Rows are points. The window is the flat piece filled in between its corners: a triangle in 3 columns, a solid with four corners in 4, and so on. A path goes straight from each point to the next, and from the last back to the first. List the points from which the path goes on through the window.

Window:
.52; -.32; .21
.00; .71; -.02
.02; -.45; .01
Path:
(1): .55; .34; .00
(2): -.12; -.26; .46
(3): .16; -.18; .50
(4): .84; -.32; -.25
(5): .39; .66; -.31
(6): -.46; -.67; .43
(7): .10; -.33; .48
(8): .43; -.80; -.37
(9): .67; -.15; -.03
(10): .10; .25; .34
(11): .05; -.42; .43
(12): .65; -.10; -.29
(13): .84; -.92; -.06
(14): .22; -.29; .33
(15): -.24; -.16; .27
(16): .35; -.61; -.29
Through the window after points: 3, 5, 11, 15

Window:
.35; .09; -.13; -.25
.80; .08; .41; .12
-.51; -.15; -.57; .15
-.17; .00; .04; -.26
Path:
(1): .11; .41; -.28; -.10
(2): -.01; -.49; .03; .22
(3): .22; -.48; -.33; .06
(4): .40; .64; .02; -.04
(5): .39; .32; .04; .26
(6): .21; -.35; .20; .00
(7): -.28; -.34; -.42; -.38
(8): -.20; .12; -.22; -.03
(9): -.24; .37; .22; -.04
(10): -.39; -.66; -.94; -.01
(11): .18; -.55; -.37; -.21
(12): -.25; .31; -.12; .35
(13): .48; .33; .17; .00
(14): .23; -.44; -.39; .02
(15): .64; -.44; -.34; .03
(16): .07; .30; -.06; -.30
Through the window after points: 1, 9, 11, 15

Window (4 x 4):
.00; .62; -.13; .08
.20; .09; .16; .02
-.18; -.52; -.31; .56
.52; .13; -.05; -.08
Path:
(1): -.41; -.45; .00; -.05
(2): .17; -.17; -.51; .94
(3): .23; .11; .02; .35
(4): .10; .05; .24; -.41
(5): .02; .20; -.25; -.01
(6): .35; .42; .36; .35
(7): .11; .39; .01; .53
(8): .25; .08; -.29; -.22
(9): .21; .12; -.34; -.14
(10): .52; .23; .21; .16
(11): .49; -.13; .03; .49
(12): .29; .33; -.03; -.47
Through the window after points: 1, 3, 5, 9, 11

Window, 6 rows:
-.63; -.45; .34; -.17; .64; -.04
-.70; .94; -.53; -.48; -.08; -.19
.45; .78; -.07; -.18; -.12; .12
.38; -.19; .29; .13; -.32; -.66
-.47; -.29; -.44; .20; -.74; .18
-.51; .26; -.04; .11; .56; -.46
Path:
(1): -.29; -.05; -.27; -.42; .81; -.49
(2): -.45; .51; .37; .20; -.02; -.16
(3): -.20; -.18; .41; -.10; -.14; -.21
(4): .33; -.23; -.30; .28; .65; -.82
(5): .04; -.19; .03; -.24; .32; -.26
(6): -.73; .72; .11; .34; .16; -.19
(7): -.50; .42; .54; .04; .42; -.15
(8): -.46; -.61; -.66; -.58; .19; .01
(9): -.58; -.11; -.60; -.30; .17; -.25
(10): -.31; .61; .01; .00; -.09; -.30
(11): -.76; -.14; .44; -.19; .50; -.13
(12): .15; -.71; -.60; .13; .17; .10
(13): -.27; .57; -.92; -.43; -.29; -.53
(14): .03; .16; .60; .40; -.31; .14
(15): -.49; .69; .18; .21; .05; .34
(16): -.35; .10; -.49; -.19; -.13; -.13
Through the window after points: 3, 5, 7, 9, 11

Window (8 x 8):
.83; .50; .12; .27; .01; -.39; -.41; -.43
-.11; -.08; .56; .31; .34; .14; -.66; -.04
-.23; .45; .28; -.24; -.64; .07; .28; .25
.34; .24; .24; .01; .23; .02; .81; .10
-.61; .50; -.94; .19; -.36; .11; -.35; -.11
.13; .07; -.21; -.23; -.03; .17; -.15; .45
.32; -.09; .74; .40; .07; -.52; -.27; .16
.02; .03; .11; -.35; .39; -.24; -.29; .08
Path:
(1): .01; .14; .18; -.14; -.31; .13; .21; -.09
(2): .01; -.55; .54; -.21; -.40; -.34; -.34; -.15
(3): .25; .30; .30; .44; .15; -.30; -.23; .13
(4): .12; .40; .17; .17; -.10; -.01; -.12; .23
(5): .21; -.02; .08; .06; -.02; -.10; -.08; -.13
(6): .39; -.19; -.20; .11; -.61; -.10; -.10; -.20
(7): .08; .44; -.07; .17; .31; -.13; -.33; -.10
(8): -.14; .33; .25; .09; .24; -.22; .06; .34
(9): -.04; -.34; -.05; -.23; -.49; .37; -.07; -.18
(10): .11; -.10; -.10; .06; -.45; .04; .29; -.16
(11): -.12; .72; .42; -.16; -.26; -.09; -.07; .32
(12): -.31; .56; -.27; -.07; .07; .10; -.19; .37
(13): .28; .05; -.13; .11; -.74; -.30; .23; -.41
(14): .17; -.04; .78; -.41; -.07; -.23; .21; -.77
(15): .17; .44; -.11; .29; .09; -.07; .00; .45
(16): -.34; .77; .34; -.14; -.46; -.29; -.18; .73
Through the window after points: 2, 10, 16

Window (8 x 8):
.34; -.94; -.46; -.06; -.17; .40; .18; .04
.11; .16; .20; .11; .36; -.17; .20; .20
.27; .31; .32; .38; -.34; .08; -.06; .32
.07; -.03; .47; .13; .15; -.40; -.44; .43
.30; .11; -.48; -.07; -.10; .18; .05; .45
.25; .26; .00; .17; .12; .56; -.16; -.23
.05; .08; -.14; .40; .32; -.35; .05; -.02
-.03; .48; -.37; -.19; -.50; -.10; .28; .27
Path:
(1): .43; .53; -.10; -.14; -.07; -.30; -.20; -.02
(2): -.28; .02; .29; .35; .13; .06; .11; .52
(3): .00; .12; .18; .20; .06; .17; -.06; .26
(4): .55; .08; .14; .03; .14; -.71; .10; .16
(5): .65; -.34; -.16; -.22; -.10; .16; .14; -.45
(6): .06; -.43; -.27; .12; -.22; .35; .05; .50
(7): -.28; -.16; -.10; .06; .22; .37; -.02; .27
(8): .81; -.46; -.08; .19; -.15; .07; .00; -.07
Through the window after points: 3

Window, 9 rows:
.27; -.36; .21; -.30; -.15; -.51; .12; .26; .03
.07; -.43; -.11; -.02; .12; -.20; .06; -.10; .26
.59; .94; .17; .01; .07; .13; -.72; -.61; -.29
-.04; -.18; -.10; -.31; -.10; -.30; -.32; -.33; -.22
-.11; -.03; .05; .13; -.24; -.55; .09; .14; .19
-.29; -.37; -.06; .05; -.15; .22; .44; -.08; -.14
-.27; -.08; .18; .23; .17; .18; -.18; .05; -.18
-.37; -.17; .18; -.01; -.31; .32; -.11; .07; .31
-.59; -.24; .39; -.01; .19; .08; .47; -.13; .13
Path:
(1): .27; -.46; .17; .11; -.14; -.13; -.05; -.16; .14
(2): .29; .14; .17; .21; -.21; .21; -.43; -.67; -.06
(3): .08; .45; .11; -.12; .05; .05; -.26; -.06; -.08
(4): -.21; -.08; -.20; .00; .17; -.09; .09; .19; .06
(5): .16; -.50; .29; -.14; -.22; -.17; -.08; -.33; .23
(6): .06; -.41; .35; -.01; -.46; -.29; .01; -.42; .20
(7): .12; -.10; .00; -.30; .26; -.29; .09; .67; -.19
(8): -.22; .25; .05; -.18; .04; .16; -.02; .45; -.02
(9): .13; -.14; .14; .04; -.15; -.38; -.17; -.28; .09
(10): -.27; -.18; .28; .18; -.11; .17; -.12; -.14; .09
(11): -.10; -.15; -.24; -.27; .00; .03; .03; .31; .13
(12): -.09; -.03; -.41; -.09; .24; -.23; .14; -.01; .19
(13): .11; -.28; .58; .20; -.14; -.07; -.19; -.20; -.19
(14): -.18; -.25; .28; .14; -.06; .14; .24; -.22; -.12
(15): -.34; -.14; -.09; -.09; .05; .00; .08; .12; .06
(16): -.71; .43; .01; -.11; .06; -.26; .15; .45; -.25
Through the window after points: 2, 4, 6, 10, 14, 16

Window (11 x 11):
.21; .46; -.25; .31; -.80; -.03; .04; -.16; -.45; -.11; -.50
.36; .05; .53; -.06; .27; .45; -.25; .05; .01; -.30; .17
.41; .01; .73; .43; .23; -.10; .16; .20; -.21; -.16; .03
.40; -.29; .28; .08; .18; -.01; -.23; .07; -.10; .23; .41
.51; .19; .41; .11; .38; -.13; -.55; .49; .07; .13; .03
-.16; .31; .12; -.05; .16; -.31; .00; -.23; -.02; -.34; .22
.05; .50; -.89; .43; -.10; .08; .18; -.11; -.48; -.30; -.34
.19; .19; .28; .37; .31; .21; .15; .29; .53; .44; -.10
.45; -.14; .31; .02; .51; -.10; -.12; -.31; .20; -.17; -.20
-.54; -.19; -.17; -.15; .28; -.12; .23; .09; -.03; -.34; -.41
-.30; .25; -.73; .75; -.46; -.05; -.39; -.23; -.27; -.46; -.28
Path:
(1): -.02; .15; .01; .14; .44; .00; -.35; -.15; -.49; -.07; -.40
(2): .36; .29; -.30; .32; -.47; -.05; .21; .11; .10; -.47; .30
(3): .29; .09; -.10; .31; -.11; .12; .01; -.03; .00; -.42; -.25
(4): -.28; .18; .20; -.02; .28; -.29; -.10; .29; -.59; .61; -.10
(5): .05; .09; .19; .19; .94; .34; -.48; -.56; .40; .38; -.44
(6): .11; -.01; -.01; .00; -.36; -.40; .41; .37; -.26; -.65; .12
(7): .54; -.46; -.20; .19; .13; .18; -.14; .35; .28; -.33; -.25
(8): -.16; .61; .52; .20; .19; -.17; .02; -.23; -.29; .22; -.11
Through the window after points: 5

Window, 11 rows:
.16; -.08; -.04; -.55; -.11; .29; -.24; -.25; .05; .06; .51
.08; .05; -.12; -.02; .23; .86; .03; .17; .02; -.10; .16
.64; -.01; .35; -.04; .25; .34; -.22; .26; -.17; .04; -.27
-.30; -.31; -.15; -.03; -.34; -.09; .45; -.25; -.62; .08; -.09
-.27; -.49; -.53; -.07; -.16; .07; .78; -.16; -.01; .24; .01
-.29; .20; .38; -.02; -.11; -.35; .39; -.15; -.19; -.27; .20
-.19; -.03; -.26; .31; -.06; -.03; .13; .09; .07; .30; .34
.00; -.40; -.03; -.03; .22; .21; .11; .09; -.22; -.56; .10
.06; .07; -.20; -.02; -.16; .13; .63; .33; -.60; -.94; .12
-.15; -.04; -.43; -.41; -.37; .49; -.10; .08; .14; .13; -.12
.29; .07; -.54; -.36; .17; .31; .00; -.21; -.43; -.62; -.16
Path:
(1): -.16; -.23; -.25; -.18; .16; .00; .18; .26; -.34; -.08; .09
(2): -.03; .03; -.21; .24; -.47; .20; .57; -.46; .26; .07; .24
(3): .29; .16; -.17; -.09; -.49; .62; .08; -.18; .22; -.70; .10
(4): -.08; -.14; -.22; -.14; .19; .06; .13; .13; -.21; .13; .02
(5): -.24; .42; -.19; -.43; .68; .13; .18; .18; -.16; -.16; -.10
(6): .45; -.51; -.09; -.02; -.73; .25; -.05; -.38; -.22; -.22; .31
(7): .06; -.14; .04; -.04; -.02; .33; .04; -.08; -.03; -.35; .25
(8): -.03; -.30; -.43; -.61; .22; -.10; .21; .23; -.61; -.04; -.03
(9): -.38; -.25; -.48; -.38; -.06; .31; .20; .39; -.57; .07; .30
(10): .17; .03; .05; .20; .02; .12; .30; -.21; -.01; -.44; -.22
(11): .07; -.19; -.09; -.05; -.20; .16; .22; -.18; -.10; -.11; .35
(12): -.09; -.10; -.16; -.18; .24; .05; .39; .20; -.35; -.26; -.16
Through the window after points: 1, 5, 7
